Each row of a before or after table is a point. The points were changed in one or more steps. Then noise was added and the rows were shuffled. The steps act on how far a point lies along the listed directions, d1 being the first. Name the steps. A step turns or swaps two directions, mirrors them in a line or flattens them onto one, adds a multiple of one to another, or multiplies one. Angles are multiples of 10 degrees, from the lower direction toward the higher: turns from -170 to 170, lines from 10 to 170 but not 90. Use the fewest steps. Two steps may share a direction if one is a turn and the other turns, adds or multiplies; they go together, in the order done. Otherwise the lowest direction goes first.
(in the rows, 128 means zero)

Directions:
(1): [188 125]
(2): [125  68]
Before (8 x 2):
[[137  92]
 [112 138]
 [116 114]
 [108  98]
 [114 130]
 [108 133]
 [163  92]
 [133 107]]
After (8 x 2):
[[235  42]
 [ 92  93]
 [143  75]
 [ 68 141]
 [ 80 155]
 [ 68  54]
 [156  38]
 [ 86 132]]
Steps: multiply d1 by 3; multiply d2 by 2.5

Directions:
(1): [ 96 108 105  48 163 119 195 104]
(2): [111 202  70 130 172 113 121 186]
(3): [214 125  82 118  79 117 172 151]
Before (12 x 8):
[[125 113 168 141 120 137 110 107]
 [126 113 162 153 127 141  80 116]
 [118 127 171 154 123 144  94 117]
 [122 179 112 151 144 129 102 148]
 [ 76 140 121 110 190 120 104 141]
 [122 151 104 130 148 137 109 145]
 [147 107 159 150 107 141 112 113]
 [121  93 152 124 119 132 116 108]
 [ 99 124 181 161 141 139  83  85]
 [140 129 124 131 121 134 141 138]
 [137 110 168 165  95 152  95 122]
 [140 120 116 124 126 134 131 139]]
After (12 x 8):
[[132 163 165 206 117 147  51 152]
 [103 132  93  80 165 132 153 125]
 [168 151 158 222  91 142  52 156]
 [141 128 121 128 120 132 142 137]
 [ 97 163  95  93 172 121 149 135]
 [163 169 163 246  81 156  22 176]
 [139 117 160 179 101 137  68 128]
 [145 155 155 208 117 143  30 156]
 [144 149 170 199 105 139  58 138]
 [139 119 114 122 125 133 137 138]
 [ 52  97 118  35 206 120 166 102]
 [117 163 179 225 130 141  28 123]]
Steps: turn d1 and d2 by -50 degrees; multiply d1 by 2.5

Directions:
(1): [195 150 139 155 115  80  46 173 191 136 101 114]
(2): [135 177 192  58 131 144  92  99 152  98 196 172]
Before (13 x 12):
[[101 103  96 127 129 111 162  99  84 128 101 135]
 [167  87 100 166 105  86 140 145 141 146 104 106]
 [ 75 135 144  64 114 168 140  97 100 109 190 187]
 [105  97 129 125 160 155 199  73 101 104 153 144]
 [113 183 221  37 130 178  89  63 161  97 211 192]
 [ 64  71  79 120 144 159 220 114  58 144 142 111]
 [123 174 170  50 122 127 126  88 173  89 196 173]
 [ 82  90  90 166 150 123 210 116  68 156  95 117]
 [225 138  96 198 106  80  81 222 203 158  79  99]
 [ 83 162 208  40 160 179 144  50  97  85 245 179]
 [ 95  97 152 111 130 141 174 121 118 108 160 113]
 [145 183 175  69 137 127 114  72 146 112 204 159]
 [ 96  94  90 126 127 158 194 125  54 111 147 136]]
After (13 x 12):
[[ 98 123 116  99 140 120 158  85  87 121 120 158]
 [117 159 170  54 101 147  95 111 136 106 196 194]
 [ 60 101 120  69 142 180 199  89  67 120 197 144]
 [147 194 232  51 152 138  59  87 164  82 235 181]
 [187 188 165  96 131  97  74 102 180 120 173 139]
 [171 191 212  71 121 130  17 107 214 108 170 176]
 [178  89  49 221 112 101 155 214 150 173  47  86]
 [ 96 113 124  90 125 170 177 115  61  93 185 157]
 [106 117 171  96 131 135 156 124 134  97 169 122]
 [158 178 168  71 113  99  80 117 205  94 175 152]
 [ 70 112 118 115 153 142 214  82  66 137 138 145]
 [124 116 158  99 162 152 162  75 130  89 181 156]
 [142  78  89 169 105 102 173 131 110 152 106 105]]
Steps: turn d1 and d2 by -40 degrees
